Rows are points. Examples show where two turns around zero, p and q, send a point. Write where each new point lands after one turn and then the other. Backwards means that the second turn is done in reverse. Each puzzle has new turns, and all numbers are rounded.
In the rows, 128 means zero.

Turn p:
[130 173] => [156 163]
[ 95 123] => [ 98 143]
[184  97] => [155  70]
[103 119] => [102 135]
Turn q:
[135  65] => [99 72]
[ 86 152] => [106 171]
[153 152] => [162 134]
[138 143] => [145 135]
Where do these land?
p, then q: [122  80] => [ 81 117]
q, then p: [ 95 142] => [129 164]
p, then q: [135 109] => [113 115]
p, then q: [160 181] => [189 117]

Turn p:
[ 90 103  89] => [114  87  87]
[184 143 104] => [189 143 130]
[111  79 120] => [116  77 130]
[ 93 150 175] => [ 75 158 142]
[141 143 108] => [150 138 113]
[149 151 172] => [125 166 166]
Turn q:
[101 150 129] => [117 160 118]
[158  86  96] => [126  68 118]
[135 189 122] => [165 168  98]
[119  86 165] => [105 115 178]
Where do these land?
p, then q: [145 130 141] => [142 137 142]
p, then q: [183 105 179] => [159 146 198]
q, then p backwards: [ 81 120 143] => [103 146 167]
q, then p: [ 96 165  83] => [145 135  64]
p, then q backwards: [135 120  93] => [155 136 105]

Turn p:
[161  83 104] => [163  88  99]
[152  99 168] => [143  88 162]
[115 173 124] => [118 174 134]
[ 84 157 115] => [ 89 164 116]
Turn q:
[167 177 131] => [158 177 102]
[121 103 165] => [124 126 173]
[102 145  66] => [102 104  68]
[152 149 172] => [146 173 152]
[101 120 113] => [103 109 121]
[126  74 120] => [136  79 150]
Where do these land?
p, then q: [ 86 192 134] => [ 78 183 110]
q, then p: [180 112 129] => [180 117 142]
q, then p backwards: [ 96 142 104] => [ 92 113 112]
p, then q backwards: [ 94 100 127] => [ 91 122 105]
p, then q: [135  83 118] => [142  84 133]
p, then q: [176 140 156] => [169 155 157]

Turn p:
[ 75 126 124  80] => [ 80 113 140  79]
[143 182 103 146] => [137 188 108 130]
[138 108 178 122] => [148 101 171 135]
[150 107 135 175] => [147 119 122 180]
[134 118 100 117] => [129 120  99 116]
Turn q:
[124 138 141 119] => [130 135 138 113]
[150 153  31 115] => [155 169  43 159]
[150 107 139 111] => [137  98 121 111]
[ 99 114 123 115] => [ 96 132 120 117]
[ 91  99 152 114] => [ 83 115 142 104]
[146 111 154 169] => [135  95 161 155]
[136 173 156 153] => [158 151 172 137]
Where do these land?
q, then p backwards: [121 166 153 122] => [136 163 152 112]
q, then p: [108 125 106 107] => [105 142 112 110]
q, then p: [210 132 135 208] => [197 104 124 217]
p, then q: [137 118 149  99] => [133 101 127 102]
p, then q: [113 124  83 114] => [106 150  90 125]
q, then p: [119 121 133 134] => [118 124 136 132]
p, then q: [ 89 110 138 112] => [ 87 120 137 109]

Turn p:
[115 112 172 124 152  90] => [ 91 113 169 131 152 105]
[168 143 108 133 115 171] => [185 146 109 137 121 140]
[133 137 145 142  97 128] => [137 128 138 139  97 112]
[146 174  97 130 110 143] => [153 163  87 133 110 119]
[ 80 100 159 116 134 110] => [ 78 112 167 116 125 140]
[145 145  98 168 117 146] => [155 124  88 158 112 131]
[127 100 116 105 135 106] => [118 108 129  93 146 127]
[110 114 129 106 164 130] => [106 131 138 116 161 150]
Turn q:
[160 134 143 141 136 152] => [155 133 140 139 109 155]
[ 91 149 136 126  96 102] => [ 86 137 151 113 130  97]
[122  92 100 114 149 108] => [133 104  90 134 156 112]
[ 72 133 120  93 101  96] => [ 81 127 123  88 146  83]
[158 154 101 113 160 130] => [166 161  99 136 121 119]
[124 156 157 148 157 138] => [146 159 161 132 146 145]
[152  86 150 153 101 125] => [126  76 149 151 110 142]
[132 119 137 109 148 139] => [151 123 122 111 138 137]
[140 130 109 154 103 161] => [109 133 119 147  96 160]
Where do these land?
p, then q: [132 111 123 109 108 156] => [144 122 127 107  97 141]
p, then q: [144 109 110 116  99 101] => [134  97 107 112 119  98]
p, then q: [118 114 110 172 150 125] => [111 113 107 157 149 156]
q, then p: [146 144 127 114 140 117] => [140 131 120 124 131 100]
q, then p: [115 175 134 125 112  95] => [ 91 147 137 130 117  85]
q, then p: [128 136 164 135 123 101] => [118 121 164 136 135 104]
q, then p: [102 118 112 123 146 104] => [103 121 110 129 159 128]
q, then p: [140 117 144 130 146 225] => [196 171 136 126 117 188]

Turn p:
[123 141 118 114 121 151] => [140 147 125 112 129 146]
[172 118 159 135 109 170] => [147  88 166 101 117 158]
[131 122  87 102 155 155] => [157 134  82  99 136 131]
[190 115 141 143 142  31] => [128  87 154 162  99  30]
[124 128 120 155 152 157] => [146 112 108 144 141 156]
[ 84 109 127 118 130 116] => [ 87 143 106 128 143 127]
[ 92 146 140 144  55 141] => [ 92 167 163 136  96 177]
[107 146 132 114 160 103] => [126 148 120 142 163 100]
Turn q:
[103  87 158 126 146 111] => [142  90 165 100 127 122]
[182 178 119 147 148 126] => [150 168 118 191 125 120]
[135 172 153  85 133 137] => [142 182 145 121 122 161]
[126 169 126 115 105 104] => [118 172 123 120 101 117]
[104 169  93 133 130 140] => [ 80 158 127 144 140 126]
[129  82 150 154 113 145] => [138  71 118 125 116 143]
[118  39  98 136 121 133] => [129  54 101  95 166 108]
Where do these land?
q, then p: [164 151 123  85 157  80] => [176 139 172 146 132  81]
p, then q backwards: [117  95 179 168 114 122] => [ 82 121 132 173 147 161]
q, then p: [ 83  84 147 175 139 150] => [ 65  84 111 108 139 148]
q, then p: [156 172 111 137 115 114] => [146 157 135 168 102 130]
q, then p: [121 175 165 135  80 123] => [120 172 158 118  91 169]
p, then q: [ 99 123 111  97 131 137] => [109 163 133 125 152 127]
p, then q: [ 80 134 131 109 158 150] => [111 149 155 153 173 132]
p, then q: [159 117  85 120 120 109] => [132 143  86 107 112 100]
p, then q: [173 101 101 124 139 166] => [160 124  79 103 159 131]

Turn p:
[147 142 117 110 124 130 124 155] => [149 141 106 123 149 131 134 142]
[160 130 119 108 176 108 118 152] => [158 108 120 110 180 132 138 110]
[137  99 151 110 175 161  82 105] => [143 120 158 105 142 172  79  90]
[139 105 152 129 149 110 148 158] => [149 104 157 141 152 133 151 140]
[106  94 139 108  94 135 159 122] => [119 124 143 129  86 157 152 157]
[ 75 105  45 159  80 126  87 161] => [ 94  84  64 115 101 100  77 197]
[138 139  96 115 168  98 170 100] => [113 103 105 123 140 128 179  80]
[113 154 160 100 129 104 177 131] => [109 152 153 125 140 129 191 133]
[139 159 166 152 121 177 152 102] => [118 180 147 179 115 138 121 101]
[111 170 146 163 118 153 110 103] => [ 98 170 137 147 120 103  93 111]
[143 111 117 155  75 105  82 118] => [158 121 119 112  82  83  94 145]
Turn q:
[169 144  85  90 136 111 105 167] => [180 136 111 102 109  94 127 178]
[138 132 123 149  84 175 146  72] => [120 139 112 122  91 172 149  65]
[ 92 118  88 133 168 140 156 130] => [125 116  86 142 175 132 162 136]
[120 169 142 116 143 180 176 120] => [139 135 153 108 154 167 188 110]
[ 94 123 149 129  86  88 117 138] => [ 75 146 144 128 118  91 108 127]
[ 98 117 133 136 129 104  76 114] => [112 157 118 152 140 117  78 128]
[144 130 123  92 140 103 164 135] => [146 102 135  98 142  93 146 127]
[122  96 185 127  83 174 102 101] => [ 86 137 148 101 105 187  84  98]
[137 117 143 146 139 134 113 170] => [123 114 143 142 120 142 118 171]
[166 133 110 164 171  71 124 133] => [173  96 130 185 123  86 119 139]
Where do these land?
p, then q: [103 159 117 141 126 113 139 139] => [113 131 123 145 154  99 142 137]
p, then q: [102 109 111 113  99 121 122 115] => [101 140 116  93 116 120 131 142]
p, then q: [160 131 115 163  99 114 137 115] => [126 118 119 148  87  94 129 111]
p, then q: [146 126  88  98 113 117 146 165] => [147  98  96 114 121 121 166 157]
q, then p: [139 144  90 104 113 141 168 107] => [130 128 100 124 105 146 180 106]
q, then p: [116 123 167 136 111 131 159 140] => [102 128 170 128 116 148 133 141]
p, then q backwards: [106  80 156 134 225 139  88 129] => [129  81 223 111 172 134 145  97]
q, then p: [140 160 118 145  69 163 131 138] => [109 180 112 148  95 130 154 157]
q, then p: [141 121 190 119 199 113  63 105] => [178 137 167 120 172 119  48  90]

Turn p:
[136 148 109 140 104 145 115 121 107] => [106 129 109 128 130 116 107 101 110]
[151 114 119 158 126 132 109 124 108] => [121 105 124 140 154 106 111 127 110]
[107 103 156 109 134 115 140 115 128] => [153 136 165 142 115 141 135 135 133]
[109 121 134  99 140  96 135 141 135] => [143 134 147 116  96 129 139 154 140]
[157 136 102 160 110 124 154 127 114] => [129  92  94 129 129 124 133 109  98]
[122 119 131  90 153 160 127 157 130] => [126 143 149  83 144 152 118 141 145]
[103 138 126 141 121 156 118 163 112] => [107 157 119 113 141 140 113 142  97]
[129 131 100 142 130 110 134  79 134] => [109 101 133 153 113 111 155 101 132]
[107 131 160 108 173 112 123 143 156] => [146 160 147 117 131 126 159 165 160]
[102 130 175 102 154 159 141 155 150] => [150 178 143 107 148 168 140 147 147]
[158 147 126 133 106 117 120 110 114] => [136 118 107 137 121 101 112 100 128]
[155 118  97 155  84 109 118 101 148] => [109  83  97 172 113 120 113 115 134]
Turn q:
[ 71 140 142 153 144 125 149 150 131] => [ 93 133 120 166 173 127 117 134 105]
[155 104 145 141 101 143 143 147 144] => [130 111 152 148 115 107 143 148 160]
[125 150 144 128 135 133  68  94 126] => [134 135 143 123  94 170  93 104 105]
[151 151 125 112 151 139 123 133 121] => [160 144 108 132 125 140 125 116 139]
[103  85 146 118 129 130 106 149 127] => [105 117 152 127 143 167 145 150 135]
[152 136 150 143 143 111 126 143 124] => [159 123 138 138 142 127 106 140 135]
[121 118  31 123 102 126 127 128 115] => [ 88 128  66  69 103 108 138 146 138]
[100 137 124 119  87 130 147 148 128] => [ 91 161 134 133 132 105 139 141 133]
[153 133 143 121 139 127 150  85 120] => [166 121 136 126 119 111 143 103 103]
[115 113 111 129 123 142 143 130 119] => [112 123 112 129 127 123 151 139 123]
[150 121 144 129 135 120 131 117 169] => [140 103 151 131 131 119 122  99 149]
[139 147 129 118 148 110 123 114 112] => [157 139 122 113 135 133 116 118 112]
Where do these land?
q, then p backwards: [140 124 133 112 129 117 116 170  78] => [114 120 165 124 145 127 130 178 150]
p, then q: [135  94 102 176 100 113 122 143 113] => [115 106 116 117 132 154 129 190 114]
q, then p backwards: [123 136 106 128 135 122 111 140  96] => [125 137 132 130 117 134 131 170 134]
q, then p: [108 102 132  80 147 123 171 133 145] => [149 119 151 113 132 144 192 112 134]
q, then p backwards: [135 131 154 163 129 137 145 133 142] => [136 102 136 146 118 108 109 104 125]
p, then q backwards: [127 114 165 124 100 150 143 109 104] => [130 160 167 123 157 125 112 111 131]
p, then q: [141 129 137 103 138 127 117 153 162] => [117 131 122 132 133 132 124 108 175]
q, then p: [132 133 114 131 140  91 107 103 170] => [120 130 174 147 125 116 111 119 167]
q, then p backwards: [163 141 136 142 130 153 117 102 124] => [132 126 139 114  97  94 148 116 119]
p, then q: [131 142 132 124 148 129 158 139 134] => [143 137 116 127 130 112 155 118 139]
p, then q: [ 89 137 108 136 124 141  88  78 143] => [ 85 125 143 155 145 116  98 111  82]
p, then q: [113 153 117 117 115 134 141 133 125] => [116 152 122 121 110 119 138 120 118]
